Rows are points. The window is the flat piece filled in between its corners: a triangle in 3 columns, a solid with four corners in 4, and so on. A path goes straight from each point to the next, and from the last back to the first. After which points does the path pass through the window?

Window, 4 rows:
51,75,-14,-55
-15,56,19,37
-11,-9,7,55
18,20,53,-57
Path:
(1): -47,23,-13,-3
(2): -42,44,19,21
(3): 47,56,14,54
(4): 99,39,-3,-27
(5): 2,85,-13,-55
(6): -1,21,16,-63
(7): 44,7,56,-19
(8): 48,50,58,30
(9): -9,-7,-32,-21
(10): -27,21,-4,-63
(11): 41,36,76,27
(12): 62,6,72,-9
Through the window after points: 2, 4, 10, 12

Window (6 x 6):
-38,-43,-43,88,29,-4
-13,-87,-51,54,12,-58
-81,-109,-29,65,-6,-29
16,48,44,-28,22,31
8,45,-9,-5,-38,29
-6,29,-29,-44,22,48
Path:
(1): 50,-31,-18,14,8,52
(2): -54,11,-37,16,22,4
(3): -58,-33,-47,29,-22,-49
(4): 9,-58,-56,51,8,13
(5): 6,-49,-49,-22,43,81
(6): -24,68,-9,-29,-3,-2
(7): -73,0,-38,5,-13,-65
(8): 33,-18,-19,6,42,70
Through the window after points: 1, 5, 7

Window (8 x 8):
18,-55,47,7,-63,25,-104,64
46,12,47,66,23,-4,74,-38
31,13,-4,-5,21,-28,27,-19
13,30,-4,56,41,36,0,-34
54,22,69,-24,-72,15,-87,-9
15,-35,93,-21,3,-4,-87,-17
39,-32,6,17,21,44,87,-81
-113,72,19,34,36,33,63,24
Path:
(1): 27,-23,53,9,13,55,8,-12
(2): 6,8,-50,54,-26,-44,36,-56
(3): -38,3,-15,62,-59,-33,27,-37
(4): 35,-4,38,22,74,58,31,-12
(5): 36,19,52,-16,1,59,-7,-5
(6): 28,-16,45,73,-9,-53,18,-48
(7): 14,21,-3,61,20,-10,-38,-65
(8): 16,25,27,17,18,59,16,8
(9): 2,28,6,21,44,18,73,14
(10): -51,26,25,37,-21,16,3,-43
(11): -9,-35,22,51,31,-50,35,-72
(12): 76,69,-10,-66,-8,32,-9,59
Through the window after points: 1, 5, 7, 11

Window:
-44,90,-17,20,66,23,38,6,86
-11,50,-50,-42,46,10,19,53,-41
-8,-1,85,-13,-53,79,12,-113,-55
-33,-11,34,109,14,29,-25,28,-2
6,56,25,59,-43,18,-27,-37,40
-39,-48,15,65,2,-60,-48,0,-49
102,10,-30,64,-27,-50,58,-67,3
39,-66,20,-34,-27,-45,24,28,-64
51,-51,-74,-9,-66,32,82,-58,7
Path:
(1): 23,-58,0,-5,19,-27,-46,1,-44
(2): 55,-1,6,22,13,54,-26,-69,22
(3): -19,45,11,59,-61,-7,7,-8,21
(4): -5,59,33,48,-69,-11,40,-41,-6
(5): 21,-19,7,25,21,75,-80,-40,38
(6): 16,28,-13,2,38,18,-37,-22,9
(7): -26,56,-22,33,-38,-9,112,31,10
(8): -46,46,-25,-1,-16,-65,97,6,-45
(9): 42,4,-25,4,41,42,-51,19,-11
(10): 58,-25,-18,21,-20,-22,-26,-40,8
(11): 0,16,19,30,-30,20,59,-18,-51
(12): -4,47,-20,45,-16,-15,36,-2,-1
(13): 73,-33,-27,8,36,-25,-2,-21,25
(14): 32,28,-9,6,5,22,-20,-30,29
(15): -61,16,-24,63,-33,7,116,-6,30
(16): -14,22,21,72,-59,-21,89,8,-15
Through the window after points: 2, 4, 6, 8, 14, 16
